Each row of a before or after table is a point. One or more steps were done to the points. Then noise was added and the rows were shuffled. The steps act on columns, c1 being the first. What was done? A step turns or swaps two columns, mirrors them in a line or flattens them onto one, adds a multiple of one to another, or multiplies or shifts one. Angles are multiples of 10 degrees, from the lower column toward the higher: turns from -170 to 170, lines from 10 to 170 but not 90. Use the fewest steps. Two steps may share a column if one is a turn and the other turns, adds or multiplies; they go together, in the order done. Otherwise the lowest column goes first.

Before, 11 rows:
array([[ 1.2,  0.4],
       [-1.0,  0.6],
       [-1.4,  0.3],
       [ 1.1, -1.7],
       [-0.3, -6.4],
       [ 1.2, -6.1],
       [ 0.5, -0.1],
       [-2.2,  0.8],
       [ 0.8, -1.2],
       [-0.2, -2.4],
       [-1.9,  0.2]])
After:
array([[ -3.7,  -2.4],
       [ -1.5,   0.3],
       [ -1.0,  -1.2],
       [  1.8,   0.3],
       [ -0.9,   0.3],
       [ -1.4,  -1.6],
       [-10.0,  -6.2],
       [  0.6,  -0.1],
       [ -0.2,   0.8],
       [ -7.7,  -6.1],
       [ -0.9,   0.7]])
Steps: add 1.5 times c2 to c1

Before, 9 rows:
array([[-2.8, -0.4,  5.5,  2.2,  0.0, -1.4],
       [-0.2,  0.3,  0.3, -8.1,  7.9, -3.5],
       [-1.5,  0.3,  2.5, -0.3,  2.2,  0.7],
       [ 4.1,  2.4,  2.2,  1.1,  2.3,  3.2],
       [ 3.9,  0.8,  2.9, -7.6, -1.5, -2.7],
       [-3.0, -1.1,  0.1,  0.7, -1.2,  4.7],
       [-0.5, -1.4, -1.8, -0.7, -2.8, -1.4],
       [-0.5,  3.6, -0.9,  0.1, -2.8,  4.0],
       [ 3.0,  0.6,  0.2, -1.2,  0.0,  6.0]])
After, 9 rows:
array([[-0.2,  0.2,  0.3, -8.2,  0.9,  8.5],
       [-1.4,  0.4,  2.4, -0.2,  1.7,  1.5],
       [-2.8, -0.5,  5.5,  2.2, -1.1,  0.7],
       [-2.9, -1.3,  0.2,  0.6,  3.5, -3.4],
       [ 4.0,  2.4,  2.2,  1.2,  3.9,  0.5],
       [ 2.9,  0.7,  0.1, -1.1,  5.1, -2.9],
       [ 3.9,  0.8,  2.8, -7.7, -3.2,  0.1],
       [-0.5,  3.6, -0.7,  0.3,  2.2, -4.5],
       [-0.4, -1.5, -1.9, -0.7, -2.7, -1.7]])
Steps: mirror c5 and c6 in the line at 30 degrees

Before (9 x 11):
array([[-0.9, -0.9, -5.4,  0.0, -5.4,  2.5,  0.2,  3.3,  0.4,  1.6, -1.3],
       [-3.1,  0.4,  2.0,  1.9, -0.7, -3.1, -5.0, -2.2, -1.7, -3.2,  2.2],
       [-1.4, -3.5, -3.2, -0.5, -2.8,  0.9, -0.2,  0.6, -6.1, -0.9,  1.2],
       [ 5.8,  3.0,  0.6, -1.8,  2.1, -1.1,  2.6,  0.5,  1.5, -2.0, -1.0],
       [-1.6,  2.9, -0.4,  1.1, -1.9, -0.5, -2.6,  1.6, -7.5,  2.4, -0.4],
       [ 4.0, -1.7, -3.1, -5.6,  4.0, -2.2, -0.5,  1.9,  0.4, -1.9, -2.1],
       [-2.4,  0.2, -0.6, -1.3,  1.7, -1.8,  0.6, -1.5,  0.4, -5.0, -3.9],
       [ 1.4, -2.6, -1.4, -0.8,  1.3, -2.8,  5.3,  3.2,  1.7,  1.6, -5.4],
       [-6.2, -1.4, -5.5,  3.6, -1.6,  1.0, -0.2,  2.5, -2.8, -0.6,  1.6]])
After (9 x 11):
array([[-0.8, -0.8, -7.0,  2.2, -5.4, -1.3, -2.1,  2.5,  0.4,  1.7, -1.3],
       [ 4.0, -1.8, -3.9,  0.9,  4.0,  5.9, -2.0,  0.5,  0.4, -2.0, -2.0],
       [-1.3, -3.6, -4.1,  1.0, -2.9,  0.2, -0.6,  0.0, -6.1, -0.9,  1.2],
       [ 1.4, -2.6, -1.8, -2.2,  1.4,  2.0,  4.4, 10.0,  1.6,  1.5, -5.4],
       [-3.1,  0.4,  2.4, -3.7, -0.7, -0.1, -4.8, -9.0, -1.6, -3.2,  2.2],
       [-6.3, -1.4, -7.2, -0.9, -1.6, -3.6, -2.1,  1.4, -2.8, -0.7,  1.7],
       [ 5.7,  2.9,  0.8,  0.0,  2.1,  2.1,  3.1,  4.3,  1.5, -1.9, -1.0],
       [-2.4,  0.1, -0.9, -0.9,  1.6,  2.1,  1.9, -0.1,  0.4, -5.1, -4.0],
       [-1.6,  3.0, -0.5, -1.0, -1.9, -0.6, -4.4, -3.0, -7.5,  2.5, -0.5]])
Steps: multiply c3 by 1.3; turn c4 and c6 by -120 degrees; multiply c7 by 2; turn c7 and c8 by 50 degrees
